Each row of a before or after table is a point. One or more steps were done to the points. Then noise was added and the rows were shuffled. The steps act on columns, c1 being the first. Name the steps. A step turns or swaps two columns, mirrors them in a line or flattens them onto one, adds a multiple of one to another, or multiplies or shifts one. Angles are multiples of 10 degrees, from the lower column toward the higher: turns from -170 to 170, lines from 10 to 170 but not 90. Use the fewest steps. Two steps may share a column if one is a turn and the other turns, adds or multiplies; they go together, in the order done. Otherwise the lowest column goes first.

Before (11 x 2):
[[0.024, 0.020],
[-0.010, -0.009],
[0.030, -0.023],
[-0.042, 0.004],
[-0.004, 0.026],
[-0.036, 0.017],
[0.027, -0.029],
[0.038, -0.040],
[0.057, 0.028],
[0.007, 0.025],
[-0.028, 0.004]]
After, 11 rows:
[[-0.043, 0.025],
[0.066, -0.025],
[-0.006, 0.020],
[-0.060, 0.019],
[-0.046, 0.005],
[-0.033, 0.005],
[0.098, -0.041],
[0.014, 0.030],
[-0.032, 0.026],
[0.004, -0.010],
[0.071, -0.030]]
Steps: add -1.5 times c2 to c1

Before (14 x 6):
[[0.029, 0.017, 0.010, -0.101, -0.005, -0.010],
[0.007, 0.004, -0.027, 0.019, 0.005, 0.060],
[0.011, -0.008, -0.019, 0.003, 0.046, -0.017],
[0.010, -0.121, -0.012, 0.003, -0.001, -0.020],
[0.003, 0.019, -0.025, -0.021, -0.006, -0.016],
[0.022, 0.019, -0.026, 0.017, 0.026, -0.014],
[-0.002, 0.019, 0.057, 0.020, -0.003, -0.009],
[0.008, 0.017, 0.005, 0.018, -0.007, 0.059],
[0.037, -0.048, -0.023, 0.019, -0.004, 0.029],
[0.010, -0.005, -0.013, -0.031, 0.030, -0.010],
[0.050, 0.005, 0.040, -0.018, 0.060, -0.001],
[0.005, 0.023, -0.010, -0.003, 0.008, 0.035],
[0.018, -0.036, 0.016, 0.023, -0.005, 0.002],
[0.045, 0.023, -0.027, 0.018, 0.031, -0.023]]
After, 14 rows:
[[0.012, 0.019, 0.025, 0.051, -0.005, -0.007],
[-0.008, 0.019, 0.033, 0.000, 0.025, 0.021],
[-0.083, 0.004, -0.010, 0.026, 0.059, -0.014],
[-0.038, 0.015, 0.005, 0.147, -0.006, -0.070],
[0.008, 0.005, 0.026, -0.117, 0.003, -0.025],
[-0.033, 0.023, 0.047, 0.011, 0.032, 0.028],
[-0.002, -0.007, 0.022, 0.023, 0.047, 0.012],
[0.001, 0.022, 0.010, -0.049, 0.008, -0.026],
[-0.028, -0.048, 0.038, -0.067, -0.005, -0.004],
[-0.029, -0.037, -0.006, -0.033, -0.004, 0.016],
[-0.003, -0.121, 0.016, 0.026, -0.001, 0.015],
[-0.002, -0.005, 0.016, 0.056, 0.031, -0.018],
[-0.012, 0.016, -0.001, -0.113, -0.007, -0.025],
[-0.035, 0.018, -0.049, -0.012, -0.001, 0.020]]
Steps: turn c1 and c3 by 150 degrees; multiply c1 by 1.3; turn c4 and c6 by 130 degrees; multiply c4 by 2

Before (8 x 11):
[[0.029, 0.050, -0.009, 0.026, -0.049, -0.031, -0.009, 0.043, -0.017, 0.036, 0.032],
[0.048, -0.013, 0.014, 0.044, 0.006, 0.021, 0.006, 0.011, 0.001, 0.023, 0.054],
[0.008, 0.079, 0.009, -0.050, 0.019, 0.036, -0.019, -0.013, -0.011, 0.018, -0.025],
[0.009, -0.014, 0.029, 0.036, 0.022, -0.039, -0.069, -0.026, -0.009, 0.009, 0.013],
[-0.010, 0.001, 0.018, -0.031, -0.007, 0.055, 0.008, -0.006, -0.051, -0.011, 0.014],
[-0.001, -0.016, 0.020, -0.033, 0.006, 0.072, -0.078, -0.039, 0.038, -0.005, 0.059],
[0.035, 0.065, -0.032, 0.034, -0.030, 0.003, -0.023, 0.015, -0.021, -0.051, 0.079],
[0.053, 0.006, -0.002, -0.026, -0.066, 0.001, 0.013, -0.005, 0.032, 0.036, 0.013]]
After (8 x 11):
[[0.002, -0.059, -0.016, 0.008, -0.067, 0.017, -0.032, 0.028, 0.036, 0.043, 0.029],
[-0.022, 0.034, 0.029, 0.039, 0.006, 0.030, -0.086, -0.002, 0.023, 0.009, 0.011],
[-0.004, -0.033, -0.032, 0.027, -0.048, -0.014, -0.041, 0.057, 0.034, -0.052, 0.081],
[0.046, -0.015, 0.014, -0.012, 0.029, -0.044, -0.043, 0.080, 0.001, 0.023, -0.026],
[0.027, 0.043, 0.021, -0.020, 0.014, -0.049, -0.100, -0.002, -0.084, -0.007, 0.059],
[0.003, -0.007, 0.012, 0.057, -0.030, -0.015, -0.013, -0.013, -0.012, 0.027, 0.054],
[0.053, 0.002, -0.005, -0.011, -0.074, 0.015, -0.004, 0.006, -0.046, 0.030, 0.012],
[0.024, 0.009, 0.021, -0.029, 0.016, -0.077, -0.014, 0.004, 0.062, -0.009, 0.015]]
Steps: turn c1 and c4 by 50 degrees; turn c4 and c5 by -30 degrees; turn c2 and c8 by 110 degrees; multiply c9 by 1.6; turn c6 and c9 by -160 degrees; shift c7 by -0.020

Before:
[[0.039, -0.008, 0.005, 0.005, 0.008, -0.013, -0.001, -0.005, -0.057, 0.012, 0.012, -0.039, 0.052, -0.040],
[0.012, 0.032, -0.034, -0.056, -0.009, -0.007, -0.062, -0.046, -0.028, 0.035, 0.008, 0.024, 0.072, -0.076],
[0.048, -0.003, 0.030, 0.006, 0.032, -0.006, -0.030, 0.052, -0.010, -0.052, -0.047, -0.005, -0.030, 0.022],
[-0.048, 0.061, -0.040, -0.016, -0.062, -0.018, 0.026, 0.006, -0.001, 0.026, 0.016, -0.013, 0.048, -0.027],
[-0.010, -0.011, -0.041, 0.011, -0.056, 0.013, 0.062, -0.045, 0.016, 0.023, 0.016, 0.025, 0.014, 0.044],
[-0.027, 0.031, 0.028, -0.041, -0.063, -0.054, -0.041, -0.032, -0.040, 0.047, 0.018, 0.002, 0.009, -0.072],
[-0.001, 0.007, -0.036, 0.021, 0.010, 0.001, -0.040, 0.012, -0.061, 0.027, 0.032, 0.012, 0.013, -0.009],
[0.019, -0.057, -0.022, 0.063, 0.026, 0.075, 0.009, 0.032, 0.048, -0.013, -0.008, -0.067, -0.044, 0.046],
[-0.074, -0.045, -0.002, 0.069, -0.007, 0.038, 0.069, 0.008, 0.034, -0.018, -0.042, 0.007, -0.004, 0.034],
[-0.053, 0.015, 0.004, 0.012, -0.026, -0.024, 0.019, -0.030, 0.043, 0.013, 0.054, 0.014, 0.053, 0.017],
[-0.034, -0.035, -0.020, 0.034, -0.060, 0.012, -0.010, -0.001, 0.003, -0.027, -0.007, -0.025, 0.034, 0.039],
[-0.021, -0.014, -0.007, -0.056, -0.036, 0.006, -0.002, 0.018, -0.020, 0.052, 0.035, 0.015, 0.060, -0.015],
[0.006, -0.044, -0.030, -0.030, 0.069, -0.059, -0.023, 0.008, -0.003, -0.015, -0.052, -0.031, -0.025, 0.041]]
After, 13 rows:
[[0.005, -0.003, 0.022, -0.018, -0.018, -0.007, 0.065, 0.052, 0.029, -0.052, -0.048, 0.011, 0.037, 0.014],
[-0.003, 0.030, 0.019, 0.042, 0.074, -0.053, 0.024, -0.033, -0.011, 0.047, 0.017, -0.006, 0.006, -0.070],
[-0.001, 0.015, 0.004, -0.009, -0.009, -0.025, -0.055, -0.029, -0.050, 0.012, 0.055, -0.005, -0.058, 0.019],
[0.009, 0.032, -0.022, 0.039, 0.026, -0.006, 0.076, -0.045, 0.015, 0.034, 0.008, 0.026, -0.047, -0.086],
[0.007, -0.011, -0.029, -0.033, 0.031, 0.013, -0.068, -0.045, -0.048, 0.023, 0.016, 0.018, -0.035, 0.033],
[-0.007, -0.044, -0.001, 0.006, -0.016, 0.037, -0.024, 0.008, -0.029, -0.018, -0.043, -0.017, -0.020, 0.077],
[-0.007, -0.007, 0.002, 0.036, 0.030, -0.013, 0.006, -0.005, 0.050, 0.012, 0.012, -0.023, -0.049, -0.015],
[-0.010, 0.062, -0.029, 0.015, 0.048, -0.019, -0.026, 0.006, -0.040, 0.026, 0.016, -0.027, -0.056, -0.027],
[-0.010, -0.042, -0.021, -0.050, -0.050, -0.059, 0.065, 0.009, 0.046, -0.015, -0.051, -0.026, 0.031, -0.006],
[-0.013, -0.035, -0.014, -0.018, 0.044, 0.012, 0.028, 0.000, -0.041, -0.028, -0.007, -0.031, -0.028, 0.050],
[0.002, 0.008, -0.025, 0.016, 0.033, 0.000, 0.010, 0.012, 0.053, 0.026, 0.031, 0.009, 0.002, 0.013],
[0.002, -0.015, -0.006, -0.015, 0.040, 0.005, -0.012, 0.017, -0.008, 0.052, 0.034, 0.008, -0.056, -0.057],
[-0.018, -0.058, -0.015, -0.009, -0.051, 0.075, -0.015, 0.033, -0.021, -0.013, -0.009, -0.052, 0.039, 0.078]]
Steps: flatten c1 and c12 onto the line at 70 degrees; multiply c3 by 0.7; turn c4 and c14 by 60 degrees; turn c5 and c9 by 140 degrees; turn c7 and c13 by -160 degrees; add -1 times c11 to c7

Before, 13 rows:
[[-0.019, -0.039, 0.041, 0.047, -0.030, 0.019, 0.004, 0.014, -0.047, 0.015, -0.020, -0.002, -0.022, 0.021, -0.002, 0.042, 0.021, 0.056, 0.032, -0.006, 0.006, -0.025, 0.044, -0.024],
[-0.025, -0.025, 0.027, -0.026, -0.035, -0.035, -0.027, -0.001, -0.033, 0.033, 0.035, 0.031, -0.022, -0.019, 0.051, 0.019, 0.007, -0.014, -0.024, -0.017, -0.012, -0.005, -0.029, -0.021],
[0.047, -0.028, -0.022, -0.047, 0.025, 0.035, -0.019, -0.024, -0.020, -0.044, -0.053, 0.043, -0.010, 0.004, -0.014, 0.003, -0.044, 0.013, -0.020, -0.011, -0.018, 0.034, -0.060, 0.067],
[0.008, 0.020, 0.033, -0.021, -0.034, 0.013, -0.020, 0.026, -0.033, 0.015, 0.009, 0.028, 0.037, 0.020, 0.039, -0.020, 0.014, 0.034, -0.011, -0.010, -0.010, -0.035, 0.001, -0.018],
[-0.061, -0.028, 0.052, 0.020, -0.009, 0.005, -0.047, 0.026, -0.028, 0.024, -0.004, 0.001, 0.067, 0.010, 0.026, 0.031, -0.010, 0.028, 0.016, 0.042, 0.013, -0.012, 0.049, -0.071],
[0.017, -0.019, -0.014, -0.010, 0.018, 0.002, -0.034, 0.004, -0.018, 0.051, 0.005, 0.049, 0.038, -0.019, 0.025, 0.012, 0.009, 0.010, -0.025, -0.025, -0.065, 0.016, -0.010, -0.021],
[-0.016, 0.004, -0.045, 0.050, 0.070, -0.036, 0.055, 0.050, 0.015, -0.026, 0.002, -0.033, 0.022, 0.039, 0.004, -0.009, -0.082, -0.054, 0.005, 0.043, -0.051, -0.076, 0.050, -0.056],
[-0.041, -0.067, -0.001, 0.031, -0.050, 0.051, -0.004, 0.059, -0.013, -0.033, -0.017, -0.019, -0.001, 0.031, -0.001, 0.043, 0.052, 0.012, 0.075, 0.055, -0.004, -0.013, 0.041, -0.035],
[-0.031, -0.022, -0.038, 0.051, 0.081, 0.000, 0.044, 0.095, 0.043, -0.057, 0.020, -0.039, 0.026, 0.028, 0.023, 0.007, -0.075, -0.029, -0.047, -0.003, -0.045, -0.017, 0.044, -0.025],
[-0.011, 0.001, 0.024, -0.021, -0.016, -0.027, -0.044, -0.004, -0.047, -0.016, 0.005, 0.046, -0.014, 0.002, 0.044, -0.005, -0.006, 0.021, 0.002, -0.020, -0.070, 0.031, 0.011, -0.014],
[0.046, 0.012, -0.020, -0.071, 0.008, 0.055, 0.004, -0.011, -0.062, -0.001, -0.030, 0.050, -0.017, -0.052, 0.005, -0.013, -0.037, 0.005, 0.013, -0.030, -0.002, 0.063, -0.018, 0.055],
[0.045, -0.087, -0.035, -0.023, 0.032, 0.040, 0.012, 0.045, -0.012, -0.049, -0.077, -0.002, -0.030, -0.018, -0.042, -0.067, -0.046, 0.011, 0.046, 0.003, 0.013, -0.001, 0.025, 0.051],
[0.023, -0.014, -0.007, -0.023, -0.020, -0.020, -0.013, -0.016, -0.058, 0.013, 0.001, 0.029, 0.076, -0.023, 0.076, 0.006, -0.041, 0.038, -0.005, -0.044, -0.026, 0.019, -0.038, -0.034]]
After:
[[0.014, 0.002, 0.024, -0.019, -0.016, -0.025, -0.045, -0.004, 0.046, 0.017, 0.004, 0.046, -0.012, -0.006, 0.042, 0.005, -0.002, 0.024, 0.004, -0.024, -0.072, -0.035, 0.009, -0.017],
[-0.015, -0.067, -0.003, 0.029, -0.053, 0.051, -0.004, 0.057, 0.022, 0.038, -0.038, -0.023, -0.001, -0.044, 0.000, -0.031, 0.054, 0.013, 0.076, 0.056, -0.003, 0.013, 0.041, -0.028],
[0.032, -0.087, -0.033, -0.023, 0.032, 0.038, 0.014, 0.044, -0.009, -0.046, 0.093, -0.004, -0.031, 0.039, -0.042, -0.047, -0.046, 0.012, 0.045, 0.004, 0.020, 0.004, 0.026, -0.060],
[0.047, -0.028, -0.021, -0.049, 0.022, 0.039, -0.023, -0.025, -0.007, -0.060, 0.018, 0.045, -0.010, 0.024, -0.014, -0.055, -0.044, 0.014, -0.022, -0.013, -0.017, -0.025, -0.062, -0.057],
[0.015, -0.019, -0.011, -0.012, 0.017, 0.000, -0.030, 0.003, 0.010, 0.014, -0.015, 0.032, 0.037, 0.028, 0.024, 0.001, 0.007, 0.011, -0.026, -0.024, -0.066, -0.040, -0.009, 0.056],
[-0.008, -0.024, 0.028, -0.028, -0.035, -0.034, -0.027, 0.000, 0.042, 0.017, -0.030, 0.007, -0.021, 0.006, 0.050, 0.030, 0.008, -0.013, -0.021, -0.018, -0.016, -0.032, -0.029, 0.037],
[-0.025, -0.027, 0.053, 0.020, -0.006, 0.006, -0.049, 0.025, 0.045, 0.065, -0.026, -0.014, 0.064, -0.040, 0.028, -0.011, -0.010, 0.029, 0.015, 0.042, 0.015, -0.006, 0.050, 0.037],
[-0.031, -0.022, -0.041, 0.052, 0.083, 0.002, 0.042, 0.096, -0.028, 0.029, -0.012, -0.028, 0.025, -0.042, 0.025, 0.016, -0.073, -0.025, -0.044, 0.001, -0.047, 0.031, 0.041, -0.056],
[0.020, -0.038, 0.042, 0.044, -0.029, 0.019, 0.006, 0.013, 0.042, 0.021, -0.035, -0.025, -0.022, -0.026, 0.000, -0.033, 0.023, 0.057, 0.035, -0.009, 0.001, -0.006, 0.046, 0.014],
[0.045, 0.009, -0.022, -0.069, 0.009, 0.055, 0.004, -0.014, 0.048, -0.056, 0.024, 0.079, -0.015, 0.069, 0.009, -0.020, -0.037, 0.004, 0.012, -0.027, 0.000, -0.029, -0.019, -0.012],
[0.033, 0.021, 0.033, -0.025, -0.035, 0.012, -0.022, 0.029, 0.017, 0.018, 0.015, -0.025, 0.040, -0.011, 0.038, 0.014, 0.013, 0.036, -0.014, -0.009, -0.010, -0.039, 0.001, 0.018],
[0.039, -0.014, -0.006, -0.023, -0.019, -0.019, -0.014, -0.016, 0.043, 0.032, -0.009, 0.024, 0.074, 0.031, 0.077, -0.001, -0.039, 0.037, -0.007, -0.045, -0.029, -0.018, -0.040, 0.015],
[-0.001, 0.002, -0.048, 0.046, 0.068, -0.034, 0.053, 0.052, -0.015, 0.063, 0.007, -0.080, 0.024, -0.039, 0.005, 0.005, -0.076, -0.054, 0.003, 0.043, -0.052, 0.006, 0.050, -0.017]]
Steps: turn c1 and c14 by 150 degrees; turn c1 and c9 by 150 degrees; turn c10 and c24 by 100 degrees; turn c11 and c16 by 110 degrees; turn c12 and c22 by -70 degrees
